Every row gives one point. Any point is a mix of the corners, with weights that add up to 1. It lies inside the corners' shape when no weight is negative. Say inside or outside, and name the corners with a negative weight.
In the rows, 128 means zero.

Corners:
(1): [195 129]
(2): [128  93]
(3): [ 66 144]
Points:
[ 73 141] => inside
[ 86 107] => outside (1)
[ 61 142] => outside (1)
[ 66 130] => outside (1)
[ 74 126] => outside (1)
[109 136] => inside
[129  96] => inside

Corners:
(1): [ 60  23 117  74  90 197]
(2): [162 165 147 152 220  87]
(3): [117  64  99 131  86 111]
(4): [199 158 178 198 153 155]
(5): [204 172 170 139 118 110]
(6): [144 203 109 133 173 119]
(7): [ 65 135 150 106  87 113]
Points:
[160 141 126 146 156 123] => outside (7)
[129 170 127 130 145 120] => inside
[174 149 165 176 143 145] => inside
[192 229 171 176 175 111] => outside (1, 3)
[152 156 148 132 135 115] => inside
[ 98 128 143 119 100 117] => inside
[128 164 138 130 158 117] => outside (3)
[156 117 125 136 114 150] => outside (2, 7)

Corners:
(1): [159 139 173 119 159 104 187 178 144 118 138]
(2): [109 159 156 166 103 149 138  97 183 113  65]
(3): [ 62 145 122 122 131 136 146  96 128 145 193]
(4): [118  67  75 122 130 128  75 139 148 117 130]
(5): [119  93 140 173 112 152 118 101  76 110 171]
(6): [ 13  68  93 249 121 118  62  58 134  52 111]
(7): [112  84 160  90 213 115 143 164 155  85 155]
(8): [200  91 161 124 118 100 139 122 147 136 109]
(9): [127  78 104 189 167 118  71  91  70 128 118]
(10): [110 160 156  61  73 119 167 155 164 107 103]
(11): [ 85 164 195 153 107  97 129 174  96 170 101]
(12): [115  92 120 140 131 147 174  98 166 118 109]
Points:
[105 108 140 168 145 122 113 117 114 117 144] => outside (10, 12)
[115 118 152 139 136 118 134 140 124 124 127] => inside
[106 151 153 136  97 118 143 139 161 134  92] => outside (5, 7, 9)
[120 122 140 122 115 122 137 133 150 114 114] => inside
[114 121 144 130 112 117 133 141 171 105  87] => outside (3, 5, 9)
[103 114 135 123 144 126 138 127 138 118 148] => inside

Corners:
(1): [131 120 101 103 141 109 151 123 129 123 107 107 156 140 134 161 163  73]
(2): [144 117 151 108  99 130 157 130 101 188 209 180 111 126 157 130 138  92]
(3): [160  96 122 190 128 129 155  83 133  65 128 165 162  99 119 120 148 122]
(4): [138 120 106 146 114 145 156  82 143 111 141  98  99  83  84  83 137  94]
(5): [100 120 103 156 130 186 130 164  43 163 173 135 161 117 149 137 145  67]
(6): [116  89 157  25 180 164 173 147 133 177 168 123 142 149 102 148  78 139]
(7): [143 125 123 123 187 129 135 103 141 126 114 102 137 160 185 137 102 104]
(8): [138  86 186 127 135 137 124 124 125  52 117 151  75 114 180 118 135 139]
(9): [146 124 174  83 138 141 147 104 120 104 119 141 122 162 127 158 153 153]
(10): [138 115  85 113  70 112 123  97  84 125 143  63 163 115 176 181   7 131]
(11): [ 65 147 136 147 133  88 172 118 125 112  85  71 124 150 194 162 128 168]
(12): [128 150  50 112 149 182 111 152 121 161 161 109 199 124 190 198 185 121]
(13): [101 133 129  85 142 141 140  57 126 108 122 112 149  84 119  95  96 159]
(14): [162 138 145 107 128 100 150 144 147 187 124 114 137  89  42 131 208  91]
(15): [156  78 108 140 110  90 201  85 100 114  75 102  67 158 174  64 135 118]
(16): [140 118 150 100 124 147 119 116 167  89 122  57 184 126 176 164 136 121]
(17): [ 93  83 148 115  92 166 176  92 101 209 120 193 126 153 108 124 101 148]
(18): [148 121 114 121 123 190 177 102 163  87  63 182 162 107 132  90 119  88]
(19): [139 116 126 128 143 117 100 164 112  93 126 149 154 145 132 114 113 112]
Points:
[136 112 133 116 131 120 146 114 128 122 128 118 131 133 138 131 130 128] => outside (5, 18)
[147 118 126 122 150 120 151 114 152  95 112 121 127 119 137 104 159 106] => outside (5, 9, 10, 17)
[132 128 113 131 126 132 147 106 123 132 121 120 147 117 133 127 144 110] => outside (6, 8)
[127 116 124 120 130 145 143 114 121 115 125 124 147 128 150 135 125 118] => outside (14)
[132 120 116 120 126 148 147 114 125 128 133 128 140 118 139 129 132 112] => inside
[152 100 132 106 123 137 163  97 132 133 122 130 122 134 139 131 125 120] => outside (5, 11, 13, 19)
[130 112 135 113 126 130 150 100 120 120 122 118 133 124 135 124 108 124] => outside (12)
[144 118 115 129 129 126 141 131 126 117 133 113 146 124 158 142 132  98] => outside (9, 13, 17)
[127 119 125 114 131 137 142 124 116 131 127 117 136 131 148 131 123 113] => outside (3)

Corners:
(1): [ 99 106 156 103  95  97 114  70 182 138 126 106 203 202 198 143 182 213
 164 166]
(2): [210  85  95 127 199  95  70 186 173 155  62 119 139 121  80 117 132  37
 187 127]
(3): [ 82  70 154  72 101 129 130  44 154 131  65  96 131 190 143  98 110 139
 107 155]
(4): [ 93  77 168 105  65 105 145 122 113 153 102  66 197 225 181 183 112 134
 154 132]
(5): [129  98 118 209 142 174  66 116 110 174 104 101 132  81 114 146 108  56
 187 129]
(6): [161  85 174 123 115 168 114 156 211 163 128 150 164 160 116 141 184  37
 155  23]
(7): [152  94 106  95 141 122 141  83 134 103  87 104 233  95  82 110 177  99
 146  45]
(8): [155  95  93 143 146 132  72 191 102 141 147  81 108 106  81  73 159  75
 162 180]
(9): [ 94  61 118 172  89 131 142 145 150 108 179 140  60 159 120 179 101 116
 100 199]
(10): [185  82 131 141 202  79  48 164  80 181 123 127  94  55  39 123  83 128
 200  96]
(11): [141 183  78 142 131 125  65 159 118 156 153 123 138  77  92 147  68 104
 131 213]
(12): [123 140 174 145 162 132  92  89  76 108 168  72  45 175 124 151 111  89
 147 177]
(13): [138 135 179 129 119 133 178 103 176 161 109  29 149 188 153 133 160 158
  76  95]
(14): [ 85 152  30 134 195 114 103 178  56 167 106 149  38  39 159 190 184 182
 174 117]
(15): [ 72 134 197 158 126 109 121 147  99  90  95 115  86 160 157  91  89 134
  53 201]
(16): [172 121 182 125 124 104 128 102 103 162 108 126 141 172 122 110 195  47
 100 139]
(17): [ 95  96 120 145 141 187 101 114 105 158 118 143 128 203 113 168 133 155
 104 191]
(18): [ 74 133  74 167 233 154  88 225 116 213 184 150 108 113 161 125 124 149
 145 179]
(19): [139 168  67 196 198 120  55 178  50 168 150 177  31 122 136  88  87 156
 160 143]
(20): [154  51 129  34 109 134  89  86 111 137  97 118 186 146 217 151 168 133
  84 112]
(21): [ 52 120 142 135  77  53  91  95 145 126 139  89 115 194 149 145 124 161
  79 151]
Points:
[111 120 120 125 134 127  98 131 129 160 152 128 101 152 141 141 155 149
 124 142] => outside (2, 4, 5, 7, 15)
[152 133 111 174 181 125  90 170 116 154 138 127  91  99 103 118 134  98
 159 143] => outside (3, 4, 17, 20, 21)
[132 110 123 139 148 125  96 144 111 151 125 115 110 127 115 133 121 111
 136 140] => outside (1)
[127 106 133 127 118 129 111 118 128 136 115 115 125 152 140 141 142 110
 123 136] => outside (10, 18)
[116 109 130 125 132 115 105 119 136 142 115 114 139 152 141 135 143 138
 137 145] => inside
[153 104 137 147 160 136 110 144 116 141 104 115 109 131  92 124 136  75
 155 114] => outside (1, 11, 18, 20, 21)
[122  95 134 137 144 127  98 132 119 140 119 117 112 148 129 133 132 104
 144 143] => outside (11, 13)

Corners:
(1): [ 95 186 106 156 153 173  71 114  88 173  90 105  86 130 106 113 129 127
 172 109]
(2): [182 135 168 106 140 116 118 127  91  86 134 137 132 117 118 140 114 130
  63 151]
(3): [ 77  87 121  89 139 135 155  85 140 145 152 207  93  58 134 156 130 149
 142 125]
(4): [145 132  85 159 130 134  64 185 156 105 150 103 145 148 110 103 112 128
 119 118]
(5): [ 76  93 105 106 113 231 161 121 115 208 142 140 148 132  99  87 137  79
 113  86]
(6): [135 132 133 147 138 132 142 130 166  88 115  99 163 151  97 176 101 116
 135 142]
(7): [125 117 133  83 144 143 149 161  76 146 171 142 140 158 120 136 141 145
 152 117]
(8): [118 122 172  98 132 160 137 152 171 119  98 165  89 106  83 179 188 139
  78 151]
(9): [108 161 160 137 135 124 122 116 130 148  99 115 131  65 134 145 122 124
  96 108]
(10): [124 126 159  98 113 104 114  74 145 112 126 143 143 144 148 133 141 111
 101  88]
(11): [131 153 114 116 147 134 140 149 124 122 111 140 137  94 159  99 112 117
 161 144]
(12): [ 75 136 158 134 137  90 107 149  93 130  81 118 162 227 158 115 130 128
 124 163]
(13): [ 93 115 124  98 163 171 146 122 121 122 148 146  98  84 137 151 156 123
 133 129]
(14): [107  34 176  92 149  91 128 140 102 117 143 157 145 123 146 101 147 125
 147 164]
(15): [126  96 106 135 175 171 148 151  97 119 110 131 145 205 140 127 131 114
 112  92]
(16): [139  92 112 133 132 116 143 118  99 127 166 150 126 145 151 151 163 109
 126 113]
(17): [122 145 120 249 193 123  93 133 130  55 133 121 176 109 111 134 120 138
 103 149]
(18): [102 134 130 150  99 190 137 116 126 102 133 170 121  70 126 136  91 136
 127  91]
(19): [133  82 155 136 158 123 177 124 147 138 158 122 118 136 133 138 128 124
 152 154]
(20): [145 111 152 161 177 151 131 146 121 105 152 172  92  87 143 166 111 100
 117 116]
(21): [119 131 126 166 139 186  93  80 102 129 124 158 144 140 166 178 138 132
 123  95]
Points:
[126 125 129 134 154 138 110 145  98 120 123 125 144 174 130 129 139 118
 126 129] => outside (3, 9, 18, 19)
[116 127 127 144 158 151 127 143 123 122 113 126 125 129 118 125 121 121
 123 131] => outside (7, 10, 16, 21)
[126 109 157 148 151 153 132 111 131 118 137 141 117  89 119 156 138 110
 110 122] => outside (3, 4, 7, 11, 12, 15)
[116 126 129 129 140 150 120 132 121 126 127 139 131 126 127 134 132 122
 118 115] => outside (19)

Corners:
(1): [130 139 180 131 122 151  97 103 155  94 126 118 117  77 107 154  32  98
 103 104]
(2): [177  64 166  99 120 155 133 122 155 147 169  90 137 112  44  75  90 204
  82  66]
(3): [ 75 127 129 156  68 133 120 102 108 120  84 208 172 122 197 120 144 133
 140 109]
(4): [128 145 225 143 152 125 122 219 239 109  99 103 169 144 106  99  92 180
  60 127]
(5): [ 66 101 153 137 159 135 134 172 120 156 136 158 126 156 171  75  81 122
 199  91]
(6): [157 192 136 168 178 140 156 156  92  43  82 183 219 120  65 125 118 143
  71 108]
(7): [ 38  61 123 169  62 148 109 115 115 157 208 153 154 139 203 142 126 151
 236 158]
(8): [138  24 148 114 159 132 186 175 172 177 142  64 145 125 149  78 128  95
 225 121]
(9): [176 198  51 169 192 113  96  87  83  97  71 169 115  93 128 155 151  89
 157  42]
(10): [158 131 181  96 180 214 119 124 144 197 114  83  93 134 239 200 119 121
  94  43]
(11): [ 94  56  24 100  85 183 151 103  77 231 134 147 107 108 106 188  75  99
 224 166]
(12): [158 147 171  98 138 114 160 171 121 126 141 183 213  73  93 123 120 215
 154  77]
(13): [ 87  88 151 169 120  95  89 183  98 143  54 124 192  75 147 129 139 143
 140 134]
(14): [180 138 182 124 135  78 105 145 129 127  76 171 184 179  93  95 166 139
 130 147]
(15): [160 141 189 164  97 100 146 216 115  98 188  95 197 105 116  91 124 149
 128  97]
(16): [ 16  36  78  55 134 115 158 136 118 233  89 103  46 139 167 180 109  93
 243 142]
(17): [114  90  47  30 156  91 100  91 124 180 124 235 118  86 144 135 154 161
 153 174]
(18): [172  96 148 193 116  85 144  97  92 138  89 177 138 116 148 146 100 158
 119 107]
(19): [155  58  44  98 176 100 129 156 135 133  30 244 103 163  92 165 179  73
 141 103]
(20): [ 99 163 202 134 151 167 134 212 147 187 152 139 116  98 109 161 169 149
 151 108]
(21): [126  86 151 136 140  97 160 129 130 197 141  91 165  98  93 160  77  69
 138  75]
Points:
[128 111 134 124 140 131 136 149 123 152 128 139 146 112 118 138 116 132
 149 113] => outside (3)
[138 106 129 142 117 145 143 161 101 156 144 132 178 113 113 136 151 132
 168 103] => outside (1, 4, 5, 16, 17, 18)
[132 109 138 112 144 128 138 144 134 151 116 138 132 121 122 131 117 127
 148 108] => outside (7, 13)
[123 104 139 132 125 128 132 152 125 147 128 135 149 115 124 128 111 132
 147 111] => inside
[117 109 133 124 138 133 126 148 133 147 117 133 138 124 125 129 118 124
 145 113] => outside (12, 18)
[128 104 127 126 137 110 138 142 122 149 102 157 143 117 115 134 121 124
 145 111] => outside (7, 10)
[126 104 127 119 160 112 132 159 144 107 122 142 157 102 100 114 108 125
 144 104] => outside (3, 10, 11, 14, 18, 20)
[119 125 117 116 135 129 124 134 117 147 109 154 140 113 120 153 125 131
 148 110] => outside (5, 8, 18)

Corners:
(1): [114 118 101  95  86 151 161 102 154 152 138 137 146 205 128 171 144 126
 144 119]
(2): [ 91 103 103 160 146 122 129 101 155 147 132 124  72  94 157 146  88 131
 113 138]
(3): [ 93 152 128  88 229 183 155 138 136  84 138  98 120  92 128 228 121  98
 150 127]
(4): [ 97 152 140 147  83 116 158 160 144 135  97  85 100 123 171 120 124  91
 138 112]
(5): [102 145 117  98 146 103 157 121 184 129 144 136 151 103 132 184 164 125
 229 139]
(6): [133 118 133 128 130 110 146 176 122  62 108 121 109 102 155 130 150 134
  89 119]
(7): [112 128 106 190  73 113 156  90  96 148 164 100 138  99  98 114  44 109
 115 155]
(8): [ 93 119 126 114 104 126 141 106 145 155  94  34 122 129 168 136 147 139
 107 151]
(9): [104 117  82 110 130 119 141  89 133 146 149 151 135  97 142 124  98 128
 142 111]
(10): [239 117 112 168 130 120 149 156 156  98 130 164 138 124  90 143 166  71
  94  69]
(11): [210 168 137 147 133 107 143 161 102 150  86 102 134 106 158 214 150 111
  82 134]
(12): [141 117 121 124  94 113 135 118 121  97 160  86 138  91 146 165 106 118
 110  89]
(13): [ 94  90 148 134 130 104  78 123 174 155 101 102 100 190 141 113 145 145
 143 118]
(14): [119 136 144 101  58 139 115  81 166 136 117 119 151  97  35 126 116 134
 115 152]
(15): [116 145 124 152  91 118  89  83 154  96 143 143 147 110 138 106  99 116
 106 135]
(16): [109 105  52 132  90 117  42  93 127 108 129 149 151 157  96 137 106  94
 124  80]
(17): [159 120 106  91 114 186 157 150 155  96 155 116 124 141 104 156  49  54
 100 127]
(18): [104 131 151 128  72 122 148  84 118 117 109 120 153 105 139 139 140 113
 249 134]
(19): [115  90 141 100 127 120 151 126 145  88 138 153 136 165 125 163 141  54
 126 108]
(20): [100  97  97 185  64 122 161 124 144 157 104  79 164 115 176 115  67 119
 121 120]
(21): [111 114 119 124  78 131 110 121 131 139 152 139 148  93 151 130 155 119
 108 122]
Points:
[119 118 118 129 105 132 134 119 148 118 131 118 132 128 121 143 118 105
 128 120] => outside (9, 11)
[112 104 105 113 131 134 128 106 156 107 141 147 140 133 119 146 107 107
 154 106] => outside (4, 7, 8, 11, 21)
[121 122 113 132 115 127 131 120 143 128 130 118 132 124 132 147 117 113
 120 121] => outside (18)
[124 122 123 130 105 121 129 114 140 112 135 118 136 118 136 144 116 109
 121 118] => inside

Corners:
(1): [ 69 119 124  84  93 154  91 150 101 119  95  85 120  77 133 138 119 116
 171  97]
(2): [ 85  74 155 163 148 134  94 158 145 140 136  93 112  86 144  77 149 152
 155 109]
(3): [121 181 108  92  83  97 130  74  84 100  94 108 107 132 124 107   7 128
  77 179]
(4): [116 102  94 155 155 165 178 121  87 135 128 152 153 104  86  42  80 100
  85 116]
(5): [120  76  96 185 172 197 164 129  46 157 134 106 218  38 160  65  85  91
 107 171]
(6): [149 178  61  89  98 133 126 130  83  97  95 140 200 151 152 103  62 145
  46 160]
(7): [221 164  19 120 130 176 146 123 102 112 179 124 177  76 129 128   9  73
  25 160]
(8): [ 64 149 153 121  81 112 145 122 205 110  99  95 118 113 153 101 227 138
 190 141]
(9): [151 186 186  84  99 115 138 110 227  98 117  89 150 172 124 167 170 156
 146  88]
(10): [118 186 110  80 134 103  94 136 184 108 163 163 103 127  98 229  61 120
 107 135]
(11): [128 149 181 129 112 102 127 135 182 175  96 136 121 118 186 136 214 162
 220 136]
(12): [121 188 185 123  68 115 119 182 189 110 121  77 134 121 154 184 232 123
 219 135]
(13): [ 93 149 129 139 116 119  94 100 139 139  80  73 164 106 105  84 141 141
 187 121]
(14): [102 113  92 174 166 147 169 135  52 168 114  66 161  77 116  42 106  86
  41 154]
(15): [122 111  74 162 129 191 160 150 140 104  65  95 170  78 104 125 109 107
 144 170]
(16): [106 113 144 127 100  90 163 153 162 131 142 104 114 115 136 164 189 179
 207 105]
(17): [158 160  39 124 162 182 160 113  45  85  83 123 163  32 111 103 105 119
  59 138]
(18): [131 119 113 112 118 101  82 115 144  79 121 139 116 120 133 194  61  96
 107 125]
(19): [151 218 153 128  91 102 136 147 195 122 112 116 121 143 181 152 117 130
 192  78]
(20): [152 165 136  96 150 126 140 185 193 123 163  74 119 132 158 134 234 154
 223 136]
(21): [ 91 150 127 150 108 147 114 102 124 153  97 110 134 167 127 128 138 142
 159 115]
Points:
[138 147 100 128 121 146 136 127 124 123 127 111 150 103 135 120  99 114
 115 136] => inside
[121 143 109 123 124 134 134 123 128 119 113 111 140 105 129 119 112 126
 127 130] => outside (12)
[129 153 118 124  98 136 144 121 130 113  93 108 154  96 145 103 122 134
 141 138] => outside (10, 14, 18, 20, 21)
[129 135 141 147 125 137 151 141 166 125 124 101 136 108 147 124 176 127
 160 119] => outside (1, 3, 6, 10, 13)
[133 177  63  97 116 151 132 134  80 104 104 108 138  95 108 135  68 115
  98 131] => outside (2, 5, 8, 9, 11, 18)
[125 153 125 137 117 139 137 133 145 137 111 113 151 109 143 117 138 130
 150 120] => outside (3, 18, 20)
[122 140 119 130 124 142 141 127 135 122 115 108 149 106 132 113 128 124
 133 134] => inside

Corners:
(1): [ 60 160 110  80 177 111 147 175 184 132 111 146 145  40 119 187  78 135
 116 127]
(2): [127 133 114  78 135  84 206 159 113 150  80 195 110 142 129 144 137 148
 145 140]
(3): [190 124 101 166 144 186 153 151 171 177 182 176 124 124 144 128 161 102
  78  76]
(4): [118 105  99 113 138 129  95 120 158 114 137  78  80 105 159 151  76 114
 155 201]
(5): [ 68  67 146 148 186 115  94 165  99 157 148 203 154  70 110 192 108 190
  84 140]
(6): [139 160 176  85 121 192 138 122 174 142 108 125  90 115 142  98 107  61
 161  84]
(7): [171 172  62 157 153 148  80 114 163 166  98 140  84  74 125  72  76  91
 166 101]
(8): [121  96 193 128 119  80 184 124 204 221 151 104 183 175 126 164 170 132
 162 124]
(9): [122 179 181 156 173 193 169 136 142 120  50  80  55 142 110  72 110 204
 179 188]
(10): [130  75 163 105 198 135 137  62 162 118 157  60 132 145  68 119 156 112
  76 138]
(11): [ 35 153  68 185 105 101 177 125  77 172 126 171  78  29 186 162 107 156
 108 186]
(12): [155  82 184  48 152  88 113 177 177 202 124  47 180 142  64  91  60 109
 111 194]
(13): [ 39 153  60 145  89  91 177  68  47 119 163 163 174 137 219 110 162 122
  60 191]
(14): [154 124 115  82 133 211  74  67 176 181  87  75 185 126  72  96 151  98
  97 103]
(15): [120 187 115  99 126 103  89  76  69 115 172 136 114 101 126  96  95 149
 122 172]
(16): [ 52 127  38 115 214  71 133 147  28  79 195 164 104   7 136 129  95 191
 161 181]
(17): [155 186 151 161 186 196 178 171  97  91  53 125  68 126  66 146 127 101
 104  93]
(18): [165 122 157 157 108 156 168 110 148 160  73 115 187 140 157 134 109 177
 135 130]
(19): [ 96 118 107 145 119  86 164 192 162 156 165 144  97  41 101 113  90 106
 109 154]
(20): [162 152 147  75 135  70 118  89  72 112 138  80 149 145 126  67 192  90
  32 112]
(21): [151 113 156 106 180 166 104  68 148 130 114  72 127  84  66  74 165  41
 137 188]
Points:
[136 129 148 118 153 133 137 146 166 147 127 122  98 108 117 125  93 141
 121 138] => outside (8, 13, 14, 16, 17, 21)
[ 94 149 108 168 131 127 156 135 121 142 131 149 114  83 165 131 126 123
 126 141] => outside (2, 10, 12, 14, 15)
[132 123 130 131 152 141 138 138 142 157 135 138 131 111 119 131 128 127
 107 128] => inside
[116 140 131 123 137 119 146 143 125 156 121 141 136 110 127 124 121 140
 112 134] => outside (4, 10, 21)
[ 98 148 103 148 151 155 146 115 108 138 116 163 105  83 141 131 122 142
 119 137] => outside (4, 8, 12, 19, 20)
[117 136 134 135 145 138 143 120 137 151 123 116 126 102 121 116 121 132
 120 141] => outside (2, 4)

Corners:
(1): [159  49 103 136 114 121  73 104  96 115 189  60  91 137 143 122  68 147
 109 142]
(2): [135 166 171 109 120 128  93 168 146 132 146 171 100 224 148 163  93 118
 160 106]
(3): [177  80  81 145 104  53  96 172 155 139 140  63 114 143 117 146  89 146
  88 149]
(4): [122 162 159 130 119  88  78 115 113 187  89 126  97 186  94 123 123 103
 124 156]
(5): [136 123 160 110 123 123 109 160  80 201 140 114 126 154 174 163 132 102
 159 185]
(6): [127 171  93 120 147 144 120 158  95 191 168 107 118 185 153 188 137 129
 100 113]
(7): [113 148 121 110 154  63 145 135  93  84 155  90 173  71  79 102 106  91
 182  98]
(8): [ 74 167 153 116 125 102  79 171 103 136  98 122 102 214 192 123 147 116
  85 157]
(9): [ 86 142 169 172  77 130  96 146 113 172 111 124 135 168 154 174 126 111
 124 101]
(10): [164 133 144 119 156 123 128 172  84  71 145  68  71  64 125 122 150 110
 171  68]
(11): [102 114 184 135 131  98 138 110 178 189 125 158 107 158 132 120 117 137
  97 173]
(12): [111  56  88 216 155  86  60 169 150 134 152 130 106 126 114 123  74 130
  91 145]
(13): [ 94 125 103  96 123 136 105 121 163 103 114 128 114   7  51  84 105 101
 159 131]
(14): [140  39  77 124 124  93 149 127  97 137 124 121  75 130 133 147 111 109
 118 148]
(15): [127 176 164 124 141 130 116 127  86 147 103 153 114 136 147 181  77 128
 111 152]
(16): [142 145 122 112  61 117 133 171 105  81 106 187 134  55  57  80 110 154
 141  87]
(17): [163 112 108 148 174 162 133 113 127  70  84 130 155  91 109 115 152 131
 158 143]
(18): [133 126 151 128 126 129 175 145  95  25 143 130 120  77  36 139 149  92
 147 174]
(19): [ 92 121 147 131 121 157 136 177 122 186  97 114  84 183 116 125 103 130
 153 172]
(20): [127 158  63 185  65 109 132 138 142  80 147 143  90  80 104 116  94 146
 159 144]
(21): [ 79 104 123 120 117  87  88 140 120 163 106 150  98 141 120 163 146 191
 135 148]
Points:
[127 137 128 131 114 112 120 150 119 113 132 134 112 125 108 129 112 125
 144 129] => inside
[107 113 137 145 109  95  88 133 125 163 127 142  90 174 155 165  97 125
 100 174] => outside (6, 7, 10, 16, 17, 19)
[130 119 114 137 133 116 117 129 117 115 133 142 115 123 116 123 102 117
 123 151] => outside (3, 9, 10, 19, 21)
[138 127 104 139 102 119 137 148  92  92 124 102 117 114 114 121 139 115
 140 136] => outside (2, 11, 12, 13, 15, 21)
[124 125 118 138 126 116 133 138 136 110 117 138 125 101  77 130 115 123
 138 141] => outside (1, 5, 8, 10)
